Rows are points. A path goes straight from each point to the next, and from the last back to the first. The post is the endless flat space through its rows: a point in 2 columns, a line in 3, a plane in 4, and so on, so that a path can go around it. Count how often the path circles the post. Going back the other way cancels.

Post (2 x 3)
[[  7  13  30]
 [ 18 -19 -24]]
Path (8 x 3)
[[ 16  41  44]
 [ 32 -18 -19]
 [ 60  20   0]
 [ 20  -4  31]
 [ 10 -49   9]
 [-26 -30  -9]
 [-31  10  -4]
 [  7  25 -27]]
Times around: 1

Post (7 x 8)
[[ -5  -4  -9   5  50   6  -9  -9]
 [  1  -2  -4 -28 -46  -3 -26  -8]
 [ -4  26  40 -38 -25  60 -23   0]
 [ -2  26  15 -41 -20  41   9 -18]
 [-10   1 -15   0 -40 -25  32  60]
 [ -3   0  22  21 -14   2 -19  -8]
 [ -4  -4  27 -12 -14 -25 -25  -7]]
Path (14 x 8)
[[-25 -28 -17  -8 -25   2 -18   7]
 [ 16 -31  24  -9 -50  14 -26  14]
 [ 11  14   9 -37  -9   9   1   1]
 [ 12  31  16  -8 -13  -6 -31  -3]
 [-15  24 -20  19  -3   8 -20   3]
 [-36   6  -9   0   1  27 -10  10]
 [-26 -15 -18 -21  -6  31 -35  11]
 [-23 -19  11 -21  -5  11   7   0]
 [ 15 -18  16  14 -11  11  -3  -1]
 [ 19  21  -3 -12 -17  18  25 -26]
 [ -2  24   1 -28  31  32 -12   7]
 [  0  30  39 -24 -18  10  -6  22]
 [ -8  21  12   8 -18  13 -41  -7]
 [-19  14  13  -3 -29   6  -8  -6]]
Times around: 2

Post (13 x 14)
[[-23  -2 -29  -3 -19 -24  -8  27  -5 -19  -6  -3  -2 -22]
 [-15  -7 -20  -5   1  26 -34  20  42  38   3 -28 -53  43]
 [  7 -25  37  -6 -43  39  34 -27  -6  -9  19   2  -9   7]
 [  8 -21  15 -18 -47  24  15 -39  15 -23  -8 -15  26  26]
 [ -9  -1 -60  21  14   2 -52 -10  13  -2 -18  10 -38 -26]
 [ -6  -3  28   6   9   1   0  -3 -20  -1  -4 -17  33  -9]
 [-25   2 -30  39   4   3  -1 -13  51  22  26 -17 -40  50]
 [  7 -14  36   3 -45  -5   5 -27 -25 -11 -10  11   1  42]
 [ -4   0   5 -18  19   0  23  -7 -13 -18 -10 -30 -14  24]
 [ 13 -12  14 -14 -29  32   0 -11 -23 -33  31  12  22  33]
 [-27  12 -57  13   8  22 -24  18  23  19 -33  38 -23   2]
 [-27 -11  -7 -39  11 -23  -1 -23 -14  11  18  -4   4   6]
 [-27  -4 -16 -11  36 -28 -41  21  30 -26 -15  33 -14 -38]]
Path (13 x 14)
[[-26  -4 -16 -18  -7   3 -16  -8  15  -5  -8  -7 -23   0]
 [-17  18 -45 -22 -16  23  -9 -15 -17  46 -14 -22  12  14]
 [ 10  -3 -33 -15 -10   5   2 -39  23 -14  16 -17 -22  -2]
 [ -1 -19  -6 -14 -12 -22 -10 -20  32   0 -12  13  10  10]
 [  1 -14 -11  37  27  18  24 -21  35  -3  -5 -25  14  24]
 [  7 -14  13   4 -12  -1   2  -8  15  23 -14 -15  -9  16]
 [ -9  24  -6  -7   3 -21   9  -1  21 -29  30   9 -20  35]
 [-18  10 -12 -23 -15  26 -12 -18 -10 -10  -4   6 -11  -5]
 [-12  -9   6  -4 -21  21  -5   0  -3 -10 -29 -17  -6  25]
 [-19 -38  23  17  26   2 -11  38  -3 -18   6  -8  23 -47]
 [-13 -21 -17   6 -45 -13   8   1  41  -7 -30  16  -8  32]
 [-11 -23 -19   7   0  -1 -11  14  -3  -1 -16  32 -21  26]
 [-29 -12   0  -8 -21  13  23   4 -15   0 -18 -24  -9  41]]
Times around: 0

Post (17 x 18)
[[-18  -1   2  32  12  12  18  -1  10   8 -15  38   5 -17   2   2 -10  18]
 [ 10  10   0  17 -29  14 -19  22  53 -26  19  26  -9  -5  -9 -25   9   9]
 [  4  18  18   1  26  32   6   4  17  16  29  22 -38  26  26  -9  -2  -7]
 [-14 -11 -18 -25 -21 -38  29   4 -22  -1  38 -21  19 -24  20  34   4   4]
 [-25  -1  23 -13   5  20 -15  -5   5 -13  -3   1  26 -23  17 -12  -3  19]
 [ -1   7  19   3  15  19  -5 -49  -1  -3   2  19  15 -42  -1  13  10   8]
 [ -6   2   2  17  35   3  17   0  -3 -25   3   7   2 -27  -1  -9  14  17]
 [  5  23  37  13   9  11 -18  -5  -2 -11   0   4  -4  21  15   3 -10 -31]
 [ 11  10  42   2  -4  11  -3 -12   5 -15   1  16 -24  20   4  -9   0  23]
 [-15   2 -19  -7  18   6   0 -19 -20 -26  -4  32  19  -8  13   9  13  14]
 [ -2   1  10  11 -24  10  -2  15   4  -3  12  -3  30  -1 -13   5  47  12]
 [ -2   4   2  16   6  27 -21 -21  10  -5   5  -7   0  13 -16 -18 -14   7]
 [-11  12 -10 -34  -8   1  22  24 -20  -8  17 -26   4 -17   7  60   2   2]
 [-16  -8 -19 -56 -13 -27  37  15 -28   9  -3 -15  -3 -30   5  30  20 -15]
 [ -8  -1 -18  19 -18   0  -4  13  29 -10 -10 -14 -15  -6  22  13  30  14]
 [ -9  -4 -13 -10 -34   0   6  17 -54 -10  12 -20   9 -41  16  20  20  10]
 [  2  -5  12   3  34  -3 -31  -5  -7   6   4  23   2 -17  -3  11  -2  15]]
Path (17 x 18)
[[-20  17   7  13 -12  20  -1 -19  15 -18  -9  22   3 -19  27  25  18  20]
 [-28  17  -1 -14  24  -4  -6   4 -15  10   0  14  14  24   6   5  11  27]
 [ -1  11  15  -1  -3   5 -13  -6   0  21  -5 -12  18 -30   4   9  13  12]
 [ -6  11  -1 -21  -9  23   1  11  -1 -18  10 -10   4 -28  23   2   4   1]
 [ 11 -13  22  -1   5  -2   0  -3  -2  -1   4  37  14 -23  17  15  23  -2]
 [ -2  -2  17   7   5   6 -10 -26   9 -16  11   0  16 -10 -13  12   2 -14]
 [-11   8  24  23   0   5  23  20 -21  -8  15   5   7   4   8  14  27  12]
 [ -7   3   8  -4   1 -11   0 -17 -26  -8  -2  -9  -5   7  -8 -12  -4  15]
 [-19  14  12 -18 -10 -12  37   4  12   0   0  -8  12 -42   6  -7  -6  25]
 [  4   5   2  17   3   4   0   7   8  -5 -12   7  -2  -7   6   9  15  13]
 [  2  -2  -1   2  -2 -16  -5   4 -12   3   1   7  13  17   7  26  21  21]
 [ -4  20  13 -23   1 -28  29  13  -1  16  -5   9   3 -18   6   5   7  -9]
 [-19  13   3  -3  11  -4 -20  -5  -4 -28   4  -7  -6 -14   8   3 -10   7]
 [-23  -1 -28   7 -15  -2  11  22 -14 -12  19  17 -20 -42  -2  23  12   5]
 [  1  -7 -11 -19 -25  -4  -1   8 -21  -5  33  19 -14  11  24  -7   6 -14]
 [ -1  -9  -4  -6  17  -7  13   2 -10 -16  10  -1   9   1   0  31  22   4]
 [-12  -6 -15  30  14   8 -17  -1  -5  -4  -4 -11  16 -15 -15  16  13 -12]]
Times around: 1

Post (17 x 18)
[[  3   1  18   1   9 -24 -12   1  -4 -24   4  14  23 -17  -6  26   7  25]
 [  2  13  10 -21  -1   6   6  -9   2   6  -1   0 -14  24  21   5  -8   4]
 [ -2 -13 -21  -3  18   0   6   6   6  -1  12  21  11 -11   0   2  39  14]
 [  9  14   4  -4  12  -5  -1 -24  17 -15 -12   4  25 -14  -1 -11  -8  -2]
 [-27  -4   8  -7  -2 -24  13   5 -15  -3  16 -33 -18  -2  -8 -24   7  22]
 [  6   1 -10  12   1  -3  -2   1  28 -24  33  13 -14  60  18  13  18 -14]
 [  8  -5   6 -18  15  12   9 -13   5 -13 -11  42 -17 -30  -9 -27  15  -1]
 [-13 -11  24 -18   3 -37  17  16 -18   5   2   5  -8  13  16  -6   7   9]
 [  5  -3 -30 -13  23 -19 -26 -34  32 -22  -4  -2  -5   1   3   3  18  -4]
 [ 23 -21 -24  -9 -10 -15   6  10 -22 -22 -14 -20   1  33  -9 -32 -18  13]
 [ 11   0  -3 -10 -10  -2 -16 -18  -8 -14   0 -11   2  20  43 -22  -3 -11]
 [  0 -31   1   6 -15 -23 -13   5 -39  15  -1  43  -1  11  -2 -17  35  -1]
 [  5 -13  -8 -13  12 -21  -9 -18   0   9  13   7  -8   0  19  13 -11 -17]
 [  8  16   6  -9 -11 -11 -15  12  17 -14   9  16   1  21  10   4  -9  -8]
 [  8  14  28 -20  32 -19 -34 -10   9 -10  16  -4 -11   1 -11 -13  13 -13]
 [ 12 -10 -16   1 -12  12  16  17  -6 -37 -22  -8  -3  25 -12 -18   8 -13]
 [ 13  12 -13  21  22   0  -9 -21  17  10  -8  13 -26  -6  34 -10  -2 -14]]
Path (21 x 18)
[[ 15 -10 -16   0   1  -7  13  -5  -5  -8   8 -24   5   3   4  -8  16  -1]
 [ 15   0   4 -14  -5  -3  -4  -4  12 -18   0  -1  10  -1  25  -1 -16  -5]
 [  1 -10   3  -8 -14 -21  28 -23   8  10   8  17  22 -16   5  -4   2  -8]
 [ 23   3  10  -6  -1 -19  -2 -15 -19   0  -1  -5  16 -11  -2 -25  -1 -28]
 [ 15  17   1 -22   9  -2  -5  -4   5 -18  19  13  14  10  11 -26  -7  -8]
 [-15   4 -24  -6 -28  -5  18  15  -8   3 -25  11  -7   9   5 -21 -31  14]
 [ -5  -4   3  11  22 -11  -6   7   9  -2 -14   0 -10  14  -2 -29   5  13]
 [  5  -8   8   6  26  -2   6  -3  12   2 -16   0  13   2  26  14  23 -12]
 [ 21 -12 -16 -22   3 -15  -2 -10  15  -9   4   8   8  16   2   1 -14 -30]
 [ 12  27  28 -12  11 -13 -23  -7  18  -6  20  26 -13  10  -5  16  -2 -11]
 [  3  -3  -8 -25   5   2   5  -6   0 -26   2   5 -17   9   2   7   6 -14]
 [  3   6  -6  34  10 -13 -29  -1  -5 -14 -24  30  11  10  29 -12  16  14]
 [ 12 -12  -4  -7  24   9   4  -7  -8   0  -8  13 -19  11   6 -24  13  -7]
 [ 15   3 -14 -15  12 -11  -8   3   0 -32   3   7  -3  37   9   1  -1 -24]
 [  9  -8 -29   5  10 -15  28  -2  -4 -13 -14   9   2  -6  13 -18  13   4]
 [  2   7  -9   5  -6 -11  -4  -8   9  -2   1  12  11  -9  16  -9  14  -6]
 [ -1 -24   8 -15  14 -29  14  -7   1 -13   7   8 -20   4  25 -12  17  -1]
 [  8 -15 -17 -12   3 -12 -15  -6   3  12   6  14  -9  18  11 -16   7  17]
 [  9 -21 -13 -15   9  -1  -5  -6 -15  -8 -14   8 -21  32   4   7  12  14]
 [ 10   4 -22   5 -12  12  -7  17 -13  -7 -11  15 -16  18 -12 -13  10   3]
 [ 28  -1 -24 -11  21   0   0   6 -11  -9   7   6   5  13  13  -1  15  10]]
Times around: 0
